Each row is a point. Each copy is the shape, with its points in the same order, turned, moved and blurred by noise. Say if it was mirrored as well.
In the rows, 128 means zero.

Shape:
[[110 128]
 [128  81]
 [174 159]
 [ 80 112]
 [ 98 152]
 [155 109]]
Copy 1 (6 x 2):
[[129 139]
 [160 104]
 [ 70 110]
 [165 162]
 [115 165]
 [121  97]]
Copy 1 is: mirrored
Copy 2:
[[112 142]
 [159 154]
 [126  75]
 [ 99 173]
 [ 87 134]
 [151 122]]
Copy 2 is: mirrored

Shape (6 x 3):
[[120 158 156]
 [175  98 159]
 [129 140 124]
 [143  80  75]
 [128 160 147]
 [116  84 104]]
Copy 1 (6 x 3):
[[145 134  82]
 [177 130 156]
 [127 116 115]
 [102 113 182]
 [142 123  91]
 [101 144 162]]
Copy 1 is: only turned
Copy 2:
[[ 97 116 120]
 [159 136 170]
 [132 118 105]
 [199 159  92]
 [106 107 119]
 [162 170  98]]
Copy 2 is: mirrored
Copy 3, 6 rows:
[[163 148 141]
 [106 124 198]
 [124 144 131]
 [ 55 112 124]
 [152 150 139]
 [ 94  90 122]]
Copy 3 is: mirrored
Copy 4:
[[171 140 126]
 [140  85 175]
 [140 135 123]
 [ 58 122 130]
 [169 138 119]
 [ 87 142 146]]
Copy 4 is: only turned

Shape (9 x 4):
[[164 135 120 119]
 [188 209  96 143]
 [128 124 117 123]
 [ 90 103 144  99]
 [126 125 133 119]
 [121 142  95  97]
 [131 102  92 195]
 [124 126 141 174]
 [137 102 147 107]]
Copy 1, 9 rows:
[[120  97 114 123]
 [131  94  99  30]
 [110 123 119 132]
 [117 150 158 168]
 [121 134 128 143]
 [ 91 126 146 108]
 [107 156  45 134]
 [153 147  87 137]
 [120 104 129 166]]
Copy 1 is: only turned
Copy 2:
[[183 126 128 139]
 [183  81  50 138]
 [149 137 144 141]
 [122 177 169 119]
 [147 138 138 131]
 [153 160 119 155]
 [122  84 162 187]
 [121  95 154 127]
 [170 144 173 122]]
Copy 2 is: mirrored
Copy 3, 9 rows:
[[125 129 107  88]
 [145 131  29  86]
 [113 135 127 118]
 [ 88 113 170 143]
 [110 122 130 120]
 [ 83 150 113 119]
 [177 177 129 153]
 [169 119 122 153]
 [112 122 153 102]]
Copy 3 is: mirrored
Copy 4:
[[118 114 135 153]
 [ 96 139 133 227]
 [115 140 131 117]
 [147 153 155  83]
 [140 138 142 116]
 [102 147 163 125]
 [ 99 151  64 117]
 [134 160  86 125]
 [155 125 142 107]]
Copy 4 is: mirrored

Shape (9 x 6):
[[ 99 141 122 139  71  86]
 [127 100 168 139 142 134]
 [156  92 149 181 144 133]
 [161 110 149 135 113 139]
 [ 86  98  90 115 114 128]
 [108 130 100 145  98  36]
 [102 100 141 121 140 148]
 [ 88 159  86 149 113  80]
 [126 116 125 105 140 136]]
Copy 1:
[[ 87  90 123 132  63 161]
 [ 92 172 129 134 135 155]
 [ 91 160 179 141 150 152]
 [ 93 151 145 140 125 115]
 [155 140 129 132  72 164]
 [101  66 142  88  81 184]
 [127 173 116 142 110 158]
 [129  67 126 138  89 188]
 [138 147 111 129 119 139]]
Copy 1 is: only turned
Copy 2 (9 x 6):
[[166 114 103  75 114 118]
 [ 89  98  97 151 124 142]
 [106 103  82 169 162 150]
 [130 131 108 164 120 150]
 [149  59 141 121 116 143]
 [161 114 106  46 153 140]
 [104  81 127 144 113 134]
 [156  93 139  70 153  98]
 [117 101 148 142 114 144]]
Copy 2 is: mirrored
Copy 3:
[[124  75 112 177 107 143]
 [109 114 175 136 168 121]
 [164  99 183 109 177 140]
 [126  90 161  96 145 121]
 [133 132  93 160 143  95]
 [138 100  98 190 109 190]
 [119 128 151 145 151  96]
 [157 112 113 196  89 143]
 [112 135 138 123 130 107]]
Copy 3 is: mirrored

Shape (14 x 8):
[[127 116 108 131   7 123 112  93]
 [117 102 135 140 143 131 145 146]
 [144 126 100 143 143 128 115 142]
 [117 104 134  86 123 124 111 146]
 [199 114 153 128 115 134 142 145]
 [118 107 115 144 117 134 114 116]
 [117 145 109 138 128 140 109 144]
 [125 135 106 132 143 111 116 140]
 [115 130 101 138 134 131 127 142]
 [115 100 113 139 149 142 105 144]
 [160 129 105 139 110  96 116 145]
 [115 120 101 140 137 128 117 100]
 [127 106 115 138 115 131 117 147]
 [122 105 160 143 118 129 111 124]]
Copy 1 (14 x 8):
[[ 71 102 188  45 183 165 113 152]
 [142 111 112 122 122  95 117 124]
 [140 127 142 136 115 132  93 122]
 [ 96 117  93 105 120 126 112 102]
 [177 116 128  76 112 162 128 102]
 [120 132 144 116 149 122 114 126]
 [122 118 131 146 142 144  96 136]
 [122 133 127 144 108 136 102 138]
 [127 112 136 142 127 122  98 135]
 [129 137 123 132 136 106  88 115]
 [132 132 151 102 100 160  94 138]
 [113 135 152 144 140 121 116 124]
 [122 112 128 113 127 121  89 124]
 [133 143 111  98 154 119 124 133]]
Copy 1 is: only turned
Copy 2:
[[104  66  97  39 127  97 117 110]
 [132 141 150 154 136 112 129 120]
 [119 134 126 140 149 150 154 116]
 [143 120 176 111 132 141 133 149]
 [ 87 106 165 139  87 135 166  97]
 [116 117 133 124 156 123 119 113]
 [128 148 122 118 141 149 134 119]
 [135 129 120 141 142 156 137 134]
 [130 147 122 130 148 137 139 129]
 [134 138 154 139 168 141 135 112]
 [130  99 114 132 121 147 163 114]
 [110 120 114 139 165 136 116 133]
 [131 124 142 122 146 127 144 109]
 [130 110 155 132 132 127 104 102]]
Copy 2 is: mirrored
Copy 3, 14 rows:
[[188  64 105  86  98 134  97 192]
 [ 85 150 109 138 138 141 127 139]
 [108 129 133 152 129  96 111 139]
 [121 150 145 141 104 164 114 149]
 [141 195 109 112 116  98 108 157]
 [123 110 106 142 119 127 131 143]
 [107 112 152 132 133 112 138 143]
 [104 123 143 142 130 115 113 123]
 [101 117 130 136 141 122 126 142]
 [ 96 129 120 164 114 121 139 149]
 [127 129 129 125 117  90  80 140]
 [127 100 113 153 133 126 130 119]
 [103 118 117 139 114 119 122 157]
 [113 137 101 113  94 137 138 136]]
Copy 3 is: mirrored
